Rows are points. Any point is a mix of the corners, with weights that add up to 1. It lies inside the corners' shape when no weight is negative. Say inside or outside, and name the corners with a negative weight.
(in the rows, 128 means zero)

Corners:
(1): [ 87 201]
(2): [ 85 116]
(3): [188 128]
Points:
[ 79 162] => outside (3)
[166 129] => inside
[187 110] => outside (1)
[ 72 153] => outside (3)
[ 90 190] => inside
[131 115] => outside (1)
[139 188] => outside (2)
[ 89 123] => inside

Corners:
(1): [ 88 158 147 217 170 114]
(2): [170 196  47  98 144 112]
(3): [ 74 162  50 170  97 107]
(4): [ 34 145  88 103 136 157]
(5): [242 164  97 191 147 184]
(6): [202 224  78  39  82 136]
(7): [137  97 109 142 157 108]
Points:
[145 186  71 113 102 127] => inside
[125 172 102 122 147 112] => outside (3, 5)
[178 175 117 166 158 129] => outside (3, 4)
[ 75 154  85 118 130 147] => inside
[160 156 108 142 150 135] => outside (3)
[155 172  73  89 115 146] => outside (1)
[176 157  99 167 146 156] => inside
[147 166 111 161 143 134] => inside
[132 179  69 109 135 126] => inside

Corners:
(1): [235 125 222 193  97 173 205  72 123 205 138]
(2): [249  96 149 142 121 169 220  83 151 195 135]
(3): [189 104  91  72 116 124 164 138  57 120 141]
(4): [146 124 131 140 140 133 173 186 122 137 122]
(5): [ 93  99  58 105 101  77  93 196 114 136  80]
(6): [ 92 177  90  97 122 107  88 207 122  91 147]
(7): [134 188 136 160 186 141 158 123 143 142 131]
(8): [143 144  82 116 114  85 134 154 113  87 102]
(9): [159  88 198 177 134 185 176  68 143 145 139]
(10): [ 71 177  97 126  99  90 138 165 125 137 152]
(11): [105 165  31 145 124  86  84 179 104  84 138]
(12): [149 139  80 124 152  56 125 159 118 115 138]
Points:
[144 142 127 145 144 132 158 148 127 136 129] => inside
[127 128 122 135 118 117 135 154 117 131 135] => outside (2, 7, 8)
[199 119 156 141 138 149 184 110 129 145 129] => outside (5, 10, 11)
[169 136 168 168 109 153 163 115 115 164 138] => outside (2, 8, 12)
[146 137 118 132 116 122 146 144 116 130 127] => outside (12)
[126 149  95 134 119 108 136 158 118 126 137] => inside
[150 134 139 154 129 138 155 141 134 150 133] => outside (3, 8)
[121 135  82 113 115  89 128 153 115 117 134] => outside (1, 4, 7)
